Every row gives one point. Each copy is the shape, with its points in the same order, stretched, turned, moved and blurred by noise. Say if it was mirrored as well.

Shape, 7 rows:
10; 57; -22
-34; -44; 22
-25; 32; 83
11; -3; -1
-51; 48; -18
7; -91; -28
-24; -71; 37
Copy 1 (7 x 3):
21; 22; -38
-90; -21; 21
-42; 64; 51
-4; -8; -3
-40; 48; -42
-55; -89; 4
-85; -28; 48
Copy 1 is: only turned
Copy 2:
73; 32; -6
-36; -8; 10
-2; 66; 66
14; 19; -16
62; -12; 39
-53; -29; -56
-64; -3; -6
Copy 2 is: mirrored

Shape, 9 rows:
-19; -64; -39; 5
-14; -23; 11; -28
35; -12; -60; 21
45; -2; 15; 38
-11; 20; 22; -51
-5; 21; 29; 18
-3; -19; 33; 20
58; -79; -56; 37
-18; -1; 5; 1
Copy 1 (9 x 4):
-28; -65; -11; -5
-4; -13; 24; -28
19; -21; -27; 36
21; -8; 40; 57
13; 17; 34; -38
-11; 26; 42; 14
-20; -12; 53; 13
13; -93; -22; 54
-12; -4; 19; -5
Copy 1 is: only turned
Copy 2, 9 rows:
18; -64; 6; -25
-28; -19; -12; -22
64; -30; -25; 23
9; -12; -6; 63
-35; 24; -31; -29
-12; 19; 13; 22
-26; -15; 14; 19
54; -95; -23; 44
-6; -4; 6; -6
Copy 2 is: mirrored
Copy 3:
-4; -63; -36; -9
-5; -21; 25; -10
7; 0; -67; 15
31; 19; -8; 60
-12; 24; 39; -19
-12; 20; 20; 51
4; -10; 22; 46
61; -46; -75; 17
-21; -5; 5; 21
Copy 3 is: only turned
Copy 4:
36; -6; -61; -18
11; -3; 17; -29
15; -9; -43; 58
41; 21; 27; 49
-25; -8; 40; -25
7; 42; 37; 9
35; 33; 23; -12
84; -28; -58; 54
0; 20; 10; -8
Copy 4 is: mirrored

Shape, 13 rows:
3; -5; -31; 16; 19; -4; 67; 1
-51; 6; -38; 3; -2; 12; -5; -11
50; 77; 50; 44; 25; 25; 21; -67
-17; 4; -68; -20; -19; 14; 22; 30
-15; -22; -3; -46; 3; 13; 8; 55
11; 61; 54; 14; 19; 63; 65; 1
-19; -66; -82; 57; 32; -9; -40; 4
9; 34; 11; -13; 69; 22; 45; -19
18; 29; 27; -25; 31; 49; 38; -10
77; 42; 19; 64; 16; -26; 22; -27
36; 63; 43; 48; 45; 59; 51; 11
-18; -75; -28; 28; -48; -15; 18; -36
-83; -9; -6; -11; 12; -29; 14; 28
Copy 1, 13 rows:
50; -19; -37; 16; 3; -27; 71; -20
-20; -3; -45; 8; 1; 3; 32; -23
48; -30; -36; -86; -82; -58; 33; 17
32; 25; -36; 36; 19; 22; 32; -24
21; 5; 26; 13; 39; 13; 29; -4
48; -9; 0; -74; -51; -6; 88; 25
-8; -68; -72; 57; 42; -6; -5; 3
41; -18; -28; -70; 9; -41; 63; -9
45; -11; -3; -66; -10; -8; 53; -10
74; -29; -38; -21; -53; -74; 10; 30
57; -21; -29; -77; -39; -17; 76; 59
6; -64; -7; 71; -28; -11; 23; -52
-36; 6; 3; 27; 28; -26; 63; -12
Copy 1 is: mirrored
Copy 2, 13 rows:
9; -27; -30; 2; 21; -12; 30; -10
-35; 1; -33; -10; -10; -1; -27; 18
49; 47; 21; 63; 44; 71; -18; -26
-24; 6; -63; -20; -10; -9; 16; 35
-3; -4; -6; -54; -6; -25; 13; 72
9; 19; 30; 32; 41; 73; 41; 32
7; -63; -66; 6; -16; -42; -70; 8
10; 0; -5; -12; 84; 46; -7; 11
17; 19; 8; -6; 29; 63; 6; 24
80; 29; -3; 63; 43; -3; -8; -24
33; 8; 29; 63; 58; 63; 26; 38
1; -50; 1; -18; -56; -49; -18; -41
-66; -8; 5; -21; 30; -45; -15; 39
Copy 2 is: only turned
Copy 3:
12; 30; -61; 42; -32; -13; 41; 7
-49; -23; -37; 11; 8; -29; 23; -10
78; 43; 8; 1; 22; 3; 49; -59
-30; -28; -54; -2; -33; -51; 55; 28
-30; -25; -10; -28; -27; -2; 14; 64
23; 15; 16; 4; -9; 40; 91; -7
-13; -53; -95; 55; 25; -42; -53; -17
25; 38; -37; -12; 13; 21; 40; 13
23; 15; -17; -21; -10; 32; 52; 5
90; 39; -12; 35; -8; -30; 8; -20
69; 4; 8; 31; 20; 40; 89; -9
-42; -2; -59; 32; -68; -28; -34; -54
-67; 18; -2; 26; 11; -19; 6; 47
Copy 3 is: mirrored

Shape, 13 rows:
19; 14; -5; 1; 23; -4; -6; 6; 37
11; -2; 32; 5; 0; -10; 5; 5; 5
19; -7; -18; -2; 18; -30; -21; -6; -9
-4; -3; -33; -1; -4; 9; 10; 20; -15
-35; 7; -33; -29; -7; -3; -11; -14; -13
8; -19; 46; 2; 4; 18; -16; -6; 32
-39; -5; -18; 18; -7; -19; -15; 18; 2
-4; -3; -14; 1; -95; 20; 13; -48; 4
15; 8; -26; 19; 23; 27; -11; -1; -7
-51; -3; 74; -30; 26; 22; 2; 3; -4
20; -58; -24; 12; -21; 27; 1; 4; -8
-6; 15; 34; 13; 26; -29; 2; -30; 6
-11; -30; -29; -6; 19; 18; 21; -4; -4
Copy 1:
3; 0; -15; -4; 30; -1; -14; -10; 34
13; 8; 19; -12; 8; -12; 1; 4; 13
17; -17; -15; -5; 25; -20; -12; -30; -10
-10; 0; -32; 3; 13; 16; 16; 4; -15
-46; -3; -30; -7; 12; -5; -18; -16; -31
-4; -20; 29; -18; 5; -2; -22; 8; 32
-27; -4; -29; 21; 6; -28; -19; 10; -11
-35; 4; 5; 8; -85; 24; 5; -43; -11
12; -15; -11; 17; 31; 30; -11; -14; -2
-49; 1; 56; -30; 40; -8; -19; 47; 12
6; -46; -11; 6; -18; 25; 40; -4; -6
-3; 4; 26; 7; 36; -36; -23; -22; 9
-28; -25; -16; -1; 32; 14; 29; -14; -2
Copy 1 is: only turned
Copy 2:
31; 6; -10; -8; 5; 1; 7; 2; 28
12; -27; 30; -4; -6; 5; 17; -10; 8
33; -22; -6; 16; 10; -27; -14; 9; -5
-5; -1; 4; 20; -12; 9; -6; 39; -10
-21; 12; 1; 2; 14; -5; -42; 14; -23
21; -25; 29; -6; 9; 36; -4; -24; 36
-30; -32; -15; -7; -6; -3; -14; 16; 7
-38; 27; 41; 52; -60; 14; -42; -40; 5
23; 1; -20; 31; 4; 25; -2; 19; -8
-25; -32; 56; -48; 47; 51; 7; -11; -13
14; -20; 26; 64; -15; 20; -27; 30; 26
-1; -25; 12; -6; 29; -13; 24; -36; -2
-5; 3; 16; 38; 28; 9; -8; 36; 10
Copy 2 is: mirrored
Copy 3, 13 rows:
10; 24; -7; -21; 26; -13; 10; -13; 28
-9; 4; 30; -6; 1; -6; 10; 3; 8
6; 0; -10; -5; 12; -17; -32; 2; -12
-17; -1; -41; -1; 5; 19; 10; 21; 4
-30; 3; -40; -32; -10; 16; -21; -12; -5
7; 10; 51; -20; 12; 16; -5; -17; 35
-39; -2; -22; 1; -8; 5; -32; 13; 37
-2; -33; -6; -15; -84; 38; 19; -40; 10
12; 26; -21; 21; 21; 22; 3; -3; 9
-61; 42; 64; -40; 20; 36; -2; -11; 8
17; -39; -3; 5; 0; 52; -1; 18; 18
-26; 11; 36; 9; 15; -23; -17; -34; -1
-19; -17; -27; 0; 32; 35; 2; -4; 2
Copy 3 is: only turned
Copy 4 (13 x 9):
27; -6; -19; 13; -14; 10; -10; -6; 27
12; -5; 27; 6; -11; 1; 7; -2; -1
34; -20; -11; -4; 13; -15; -29; -9; -5
4; -26; -32; -6; -2; 10; 7; 0; -33
-24; -18; -40; -34; 15; -17; -7; -17; -10
-1; -1; 35; 0; -7; 37; -1; -15; 24
-19; -5; -16; -3; 22; -1; -12; 30; -10
0; 49; -11; -60; 32; 24; 51; -29; -43
14; -13; -33; 25; -1; 23; -17; -27; -20
-72; -34; 44; 4; -29; -4; 9; -21; 21
25; -25; -2; -22; 28; 60; 14; -7; -41
1; 3; 18; 29; 14; -33; -2; -18; 22
-3; -44; -29; 0; 20; 23; 20; -16; -13
Copy 4 is: mirrored

Shape, 15 rows:
-20; 0; 31; -14; -9; -2; -15; 15; 14; 11; -19
-27; -43; -20; -6; -20; -50; -10; -9; -5; 13; 3
-11; -37; -7; 25; -18; -6; 4; -15; 30; 8; -14
-29; -14; -29; -37; -17; -6; -10; -17; 12; 1; 15
23; 24; 16; 38; -2; 3; -8; 24; -19; -11; -34
-69; -6; -21; 1; 1; -9; -21; -11; 31; -9; 12
8; 2; -41; -29; -8; 56; 8; -24; -1; 21; -5
-51; -40; -14; 8; -21; -6; -49; 12; 20; 31; -5
14; 26; 6; 46; -1; 14; 1; 32; -18; 9; 9
20; -20; 11; 10; 58; -12; -14; 23; -16; -45; -52
2; -1; 9; 16; 22; 36; 71; 0; -55; -2; -19
7; 18; 0; 2; 54; 36; 5; -26; -59; -4; -37
-7; -2; -20; -16; 23; 27; 0; 11; 15; 38; 19
-48; -31; -55; -21; -36; -8; -3; 19; 20; 16; -16
-47; -2; -42; -14; -5; -26; 13; -22; 27; 43; -13
Copy 1, 15 rows:
-31; 11; 19; -7; -27; -15; 3; 29; 17; 14; 18
-34; -45; -27; 8; -46; -23; -3; 1; 5; -25; 8
-21; -14; -11; 38; -29; -7; -3; -20; 30; 6; 26
-30; -10; -15; -21; -16; 10; -12; -3; 5; -36; 27
2; 28; 16; 33; -15; -2; -7; 20; -6; 35; -45
14; 2; -7; 5; -26; -11; -4; 9; 33; -43; 42
-22; 5; -9; -33; 2; 64; -44; -20; 6; 11; 9
-14; -26; -9; 13; -26; -24; -39; 24; 25; -16; 45
24; 25; -19; 22; -20; 4; -3; 26; -20; 42; -21
6; -24; 32; 24; 17; -25; 15; 6; 25; 13; -64
7; -19; 10; 14; -36; 71; 41; 11; 7; 41; -36
32; -9; 38; -19; -27; 49; -12; -12; 9; 31; -53
1; -1; -30; -37; -2; 17; -14; 5; 18; 25; 20
-48; -21; -36; 4; -18; 16; -26; 33; 41; -34; 19
-22; 2; -42; -23; -57; 12; -9; -5; 55; -4; 19
Copy 1 is: mirrored
Copy 2, 15 rows:
0; -6; 10; -10; 1; -4; -29; 22; 1; 14; -44
-1; -24; 8; -20; 2; -40; -7; -42; -42; 7; -7
14; -11; 5; 31; -5; -16; 4; -32; 0; -14; -13
-26; -21; -20; -32; 15; 2; -16; -46; -18; -1; -17
1; 21; -18; 12; -18; -24; -11; 79; -13; -13; -11
-44; -19; -3; -6; 29; -25; 11; -34; 7; 6; -16
-10; 9; -52; 8; 22; 52; -22; -23; -33; -19; -32
-17; -24; 3; 30; 11; -32; -36; -40; -13; 33; -19
-17; 19; -16; 20; -32; 0; 10; 59; -20; 14; 5
23; 1; 18; -16; 38; -19; -24; 82; -18; -27; 3
-2; 24; 14; 7; -1; 55; 28; 63; -78; -38; -31
2; 62; -7; -15; 52; 35; -12; 60; -68; -33; -35
1; -5; -21; 6; 17; 45; -4; -5; -18; 30; -13
-31; -67; -30; 10; 7; -11; -6; -37; -28; 5; -31
2; -21; -26; -6; 26; -6; 32; -45; -27; 17; -50
Copy 2 is: only turned
Copy 3, 15 rows:
16; -19; -15; 23; -14; -21; -15; 34; 22; 19; -20
7; -47; -55; -27; -12; -32; -4; 26; -14; 5; 41
-20; -38; -52; 29; -3; -18; -21; 13; 5; -15; 29
5; -8; -27; -31; -11; -34; -32; 14; 20; -20; 43
-10; -1; -33; 26; -16; 16; 5; 24; -24; -8; -67
0; 14; -37; -3; 13; -65; 0; 37; 11; -19; 37
9; 23; -28; -5; 11; 15; -63; -31; 23; -34; 21
25; -12; -73; 14; 13; -32; -31; 68; 8; 19; 30
-23; 21; -40; 27; -14; 33; 12; 18; -20; 12; -35
3; -43; 23; 10; 37; 3; -8; 38; -65; -33; -56
7; -5; -5; 41; 9; 41; 42; -61; -27; -21; -7
30; 31; 3; 19; 33; -2; -11; -45; -56; -24; -40
-1; 13; -12; 2; 30; 16; -38; 1; 13; 17; 23
18; -31; -72; -38; 16; -12; -13; 39; 38; -23; 36
3; -13; -61; -34; 27; -46; -2; -16; 33; 7; 35
Copy 3 is: mirrored
Copy 4:
-7; -4; 36; -17; 24; -9; -40; -7; 1; 1; -20
-5; -38; -1; 3; 16; -44; 12; -30; 34; 15; 5
-16; 2; 9; 19; 24; 1; 13; -30; 30; 16; -13
-2; -14; -10; -19; -15; -4; -21; -16; 24; 11; 13
6; 18; 23; 34; 37; -25; -26; 0; -41; -12; -24
-40; -16; -27; -9; 10; -16; -46; -17; 25; 16; 24
21; 19; -14; -18; -25; 31; -5; -17; -28; 16; 5
-28; -49; -1; 5; 18; -23; -29; -49; 21; 44; -28
0; 26; 28; 37; 19; -25; -17; 11; -51; 18; -4
19; -23; -1; 23; 63; 0; -18; 14; -50; -53; -1
-18; 35; 32; 3; 3; 15; 30; 20; -73; -30; 27
14; 13; 12; -7; 19; 4; -11; -18; -95; -34; 43
7; -13; 0; -18; 0; 7; -11; 2; -27; 46; 10
-17; -30; -39; -18; -13; -18; 4; -15; 27; 21; -29
-33; 3; -40; -39; 23; -27; 15; -32; 21; 39; 4
Copy 4 is: only turned

Shape (15 x 12):
4; 46; -2; 46; 35; 27; 43; 12; -41; 9; 31; 52
-28; 20; 22; 11; 34; -20; -43; 47; -32; 62; 15; 51
47; -17; -14; 19; -43; 24; -42; 51; 20; 51; -15; 2
-19; -34; 29; -33; -17; -15; -41; -8; -36; -25; 59; 19
-26; 5; 40; 49; -6; -17; -43; -32; -17; -17; 5; -43
36; -38; 2; 34; 8; -52; 7; 28; 20; -22; -43; 44
52; -53; -5; -24; 11; 55; 14; -11; -13; 40; -37; -35
33; -13; -34; 7; 16; -25; 51; 0; -5; 64; 31; -33
-27; -9; 20; 40; -39; 23; -17; -47; 40; -26; -4; 56
5; -55; -43; 24; 25; -34; -27; -17; 6; -16; 11; -25
-37; 30; 4; 21; 49; 20; 2; 27; 11; -26; -13; 4
21; 36; -37; -25; 35; 35; 49; -20; -15; -23; -44; -2
62; 36; 10; 59; 47; -13; 31; -7; 31; 21; 20; 24
-9; 27; 48; 1; 46; -26; -13; 25; -22; -19; 13; 10
-20; -36; -39; 24; 32; 15; 43; 14; 4; 30; -6; -48
Copy 1 (15 x 12):
12; -4; -8; 55; 14; 52; 12; -13; -53; -60; -6; 55
-45; 31; 6; 41; 63; -9; 0; 22; -24; 2; -18; 50
28; -7; 12; 37; -17; 17; -23; 53; 50; 35; -20; 31
13; 40; 12; 10; 25; -52; -39; 13; -5; -43; 21; -14
-24; 7; 48; 35; -39; -29; -56; -21; -31; -4; 1; -1
27; -55; 22; 5; -7; -44; -7; 17; 13; -29; -61; 61
71; -21; 41; 26; -1; 35; 5; -40; 50; 29; -26; -16
45; -20; -30; 44; -19; -7; 54; -32; -7; 26; 1; 21
-6; 2; 46; 37; -36; -7; -45; -18; 44; -69; 11; 55
30; -34; -27; 34; -8; -63; -48; -37; 11; 1; -25; 11
-45; -46; 1; 15; 15; 24; -31; -22; -16; -41; -18; 18
31; -27; -10; -13; -14; 63; 3; -66; 1; -41; -45; 16
35; -46; 13; 22; -9; 25; 4; -24; -39; -6; 11; 95
-28; -10; 27; -6; 32; -8; -20; 2; -54; -25; -6; 22
5; -56; -21; 63; -14; 1; 21; -46; 17; 2; -23; -13
Copy 1 is: mirrored
Copy 2:
-4; 47; 6; 37; 19; 10; 32; 4; -50; -12; 19; 49
-49; 7; 33; -12; 35; -10; -18; 37; -12; 51; 14; 58
33; 62; 44; -2; -66; -1; -38; 40; 42; 22; 2; 22
-6; -22; 8; -37; -17; -34; -64; 14; -36; -29; 37; 2
-47; -12; 19; 69; -9; -32; -64; 10; -20; -17; 1; -34
62; -17; 40; 30; 7; -32; 0; 44; 24; -51; -25; 58
60; 10; 31; -9; -47; 59; 8; 7; -13; 1; -12; -54
25; 20; 50; -5; -15; -38; 73; -13; -16; 7; 4; -46
-7; 11; 32; 53; -31; 26; -37; -40; 30; -64; 31; 46
7; 16; 55; 2; 30; -42; -24; 15; 25; -61; -10; -37
-24; 21; -29; 48; 51; 1; -2; 7; 15; -19; 3; 19
61; 38; -50; 24; 21; 31; 25; -51; -13; -29; -50; -3
49; 35; 50; 95; 31; -20; 34; -21; -9; 4; 31; 36
-2; -11; -16; 43; 44; -29; -33; 32; -35; 8; 24; 29
-3; 6; 15; 2; 5; 1; 63; 19; 21; -20; -9; -59
Copy 2 is: mirrored
Copy 3, 15 rows:
-26; 21; -8; 56; 24; 11; -1; 12; -19; 42; 53; 63
5; -16; 9; -16; 50; -21; -60; -8; -11; 68; 19; 70
72; -16; 19; 7; -26; 40; -61; 6; 17; 44; -27; 22
-16; -48; -27; -10; -16; -55; -55; -25; -26; -13; 26; 12
-19; -4; 50; 39; -10; -61; -50; -21; -10; 32; -20; -21
48; -1; 6; 28; 32; -21; -10; -6; -18; -21; -57; 54
35; -40; -3; 13; 13; 56; -5; -25; -24; 20; -13; -57
44; 7; 44; 10; 42; 18; 21; -22; 6; 15; 56; -7
-16; -22; -12; 42; -50; -32; -7; -40; 10; 21; -49; 38
14; 1; 28; 34; 24; -23; -44; -56; 21; -42; -1; -17
-48; 10; 3; 25; 34; -11; -22; 29; 23; 20; -18; 18
-15; 43; -36; 21; 27; 29; 22; 2; -29; 11; -9; -27
52; 16; 5; 80; 45; -16; 19; 12; 18; 44; 26; 39
-20; -5; -3; 14; 44; -53; -27; 32; -19; 22; 2; 21
-7; 3; 60; 10; 40; 45; -1; -13; 14; -4; 12; -15
Copy 3 is: mirrored
